Each row is a point. To make a cloud, some directions were put in groups of two or more. Within a group, all points are equally far from the middle, so they leave a hole (a ring in 2 directions, a hollow ball in 3). The other directions are filled evenly. Then the cloud was stretched, turned, moved and blurred a little. Count the holes, and give their numbers of directions, smallest first.

Cloud:
+0.34 -0.29
-0.39 -0.07
+0.13 +0.38
+0.07 +0.38
+0.43 -0.04
+0.32 +0.27
-0.32 -0.29
+0.44 -0.02
+0.26 +0.33
-0.20 +0.31
+0.07 -0.44
+0.41 -0.17
+0.10 -0.43
Holes: 1 (2)

Cloud (21 x 3):
-0.42 +0.14 -0.24
+0.04 +0.23 +0.49
+0.32 +0.30 +0.39
-0.36 -0.28 +0.00
-0.07 -0.08 -0.57
-0.48 +0.07 -0.30
+0.32 +0.41 +0.33
+0.11 +0.38 -0.06
+0.15 +0.38 +0.41
+0.00 +0.37 +0.46
+0.05 +0.24 -0.33
+0.27 +0.00 +0.23
+0.30 +0.00 +0.22
-0.13 -0.29 -0.40
+0.10 -0.26 -0.20
-0.16 +0.41 +0.30
-0.51 -0.05 -0.38
-0.50 -0.02 -0.36
+0.27 +0.42 -0.06
-0.15 +0.38 +0.50
-0.02 -0.13 +0.18
Holes: 1 (2)

Cloud:
-0.05 -0.13 -0.57
-0.41 +0.22 -0.50
-0.41 -0.14 +0.23
-0.10 -0.44 +0.17
-0.47 +0.23 +0.13
+0.22 +0.05 +0.07
-0.17 +0.14 +0.29
-0.39 -0.27 +0.12
+0.28 +0.04 -0.07
-0.27 +0.38 -0.47
-0.33 +0.16 -0.56
+0.04 -0.47 +0.00
+0.20 -0.34 -0.34
+0.07 +0.28 -0.02
+0.00 -0.41 -0.30
+0.19 -0.33 +0.18
-0.32 +0.40 -0.43
-0.52 +0.19 -0.35
-0.20 +0.11 +0.31
-0.14 -0.16 -0.54
+0.21 -0.36 -0.30
-0.52 -0.07 +0.00
Holes: 1 (3)

Cloud:
+0.35 +0.09 +0.02 +0.22
+0.14 -0.06 +0.39 -0.18
+0.53 +0.00 +0.22 -0.26
-0.63 +0.20 -0.21 +0.44
+0.03 +0.04 -0.19 +0.25
-0.32 +0.22 -0.29 +0.35
-0.11 -0.20 -0.20 +0.21
+0.14 +0.01 -0.14 +0.23
-0.13 -0.27 +0.27 -0.07
-0.26 +0.02 -0.39 +0.28
-0.73 +0.18 +0.13 +0.07
+0.04 +0.67 +0.17 +0.14
-0.19 +0.38 +0.54 +0.27
+0.24 -0.28 +0.23 +0.08
-0.02 -0.32 +0.04 +0.30
-0.24 +0.47 +0.29 +0.07
+0.20 +0.61 +0.31 +0.25
+0.49 +0.05 -0.02 +0.04
+0.11 +0.59 +0.45 +0.00
+0.01 -0.09 -0.45 -0.13
-0.15 -0.01 +0.28 +0.62
-0.11 +0.34 +0.09 +0.41
+0.21 +0.65 +0.38 +0.21
+0.00 -0.30 +0.22 -0.05
-0.50 +0.34 +0.25 +0.23
-0.23 +0.20 +0.71 +0.21
-0.35 +0.36 +0.05 +0.40
+0.28 +0.07 -0.03 -0.40
Holes: 1 (2)

Cloud:
+0.15 +0.49 +0.07 -0.13
+0.21 +0.25 -0.23 +0.16
-0.13 -0.42 -0.32 -0.31
+0.10 -0.65 -0.18 +0.18
-0.44 +0.19 +0.20 -0.25
+0.16 -0.40 -0.50 +0.09
+0.00 -0.64 -0.20 +0.05
+0.53 -0.22 -0.30 +0.07
-0.17 -0.32 -0.28 -0.44
+0.51 -0.30 -0.30 +0.18
-0.40 +0.23 +0.35 -0.24
+0.26 +0.31 -0.20 +0.07
+0.43 +0.07 -0.35 -0.12
-0.24 +0.00 +0.61 -0.09
-0.32 +0.03 -0.23 -0.49
-0.27 +0.35 +0.44 -0.26
-0.37 +0.03 +0.12 +0.08
+0.12 +0.47 -0.03 -0.30
+0.10 -0.11 -0.50 +0.09
+0.42 +0.02 -0.41 -0.03
+0.17 +0.10 -0.21 -0.52
+0.34 -0.33 -0.48 +0.16
+0.34 -0.16 +0.06 -0.27
-0.26 +0.05 -0.23 -0.58
+0.10 -0.19 -0.51 +0.07
-0.11 -0.16 -0.46 -0.03
Holes: 2 (2, 2)
